Rows are points. Two turns around zero, p and q, are shown by what they do to some points. Where does a point land after both, in the order given? Backwards means that the second turn is done in reverse. Each puzzle has new turns, and all numbers are rounded.

Turn p:
[-32  11   1] -> [ 7 -2 33]
[ 34   8 -25] -> [  6  30 -30]
[-13  29  11] -> [29 -6 16]
[ 11 -48  13] -> [-42 -22 -18]
Turn q:
[26 14 22] -> [ 33  -2 -16]
[ 32 -20  11] -> [  6 -18 -35]
[-30  -9   9] -> [ -9 -17  26]
[-27  14 -42] -> [-30  35  23]
Where do these land?
p, then q: [  6 -16  43] -> [-38 -24 -12]
p, then q backwards: [ 19 -28 -26] -> [ 11 -11 -40]
q, then p: [-13  -1 -20] -> [11 -8 20]
q, then p: [-12  45   3] -> [ 36 -16 -24]

Turn p:
[-41 -13  28 -42] -> [  2  11  44 -48]
[-11  -3  25  -3] -> [-4 -2 27 -3]
[-10  15 -25  11] -> [-11  22 -21   5]
[ 17 -24 -41  16] -> [-11 -20 -48  -3]
[ 14 -12  34  18] -> [ -6 -28  24  20]
[ 31  38 -22   0] -> [ 30  19 -27  30]
Turn q:
[-17  30  -1 -23] -> [-32  15 -14 -16]
[-37 -35 -21  45] -> [ 5 15 48 50]
[ 19  -2 -14   4] -> [ 13  -4 -15  12]
[ 29 -15  31 -11] -> [ 21 -31   0 -27]
[17  1 34 16] -> [ 29  -1  11 -27]
[-11  22 -30 -31] -> [-38   7 -31   9]
Where do these land?
q, then p: [ 32 -10  -9  19] -> [  9 -23 -23  20]
q, then p: [17 25 -7  7] -> [ 14  14 -24   6]
q, then p: [-38   3  17   5] -> [ 1 17 38 -1]
q, then p: [-29  12  47 -17] -> [ 21  16  40 -35]
q, then p: [ 17 -30 -48 -14] -> [-47 -23 -30   9]
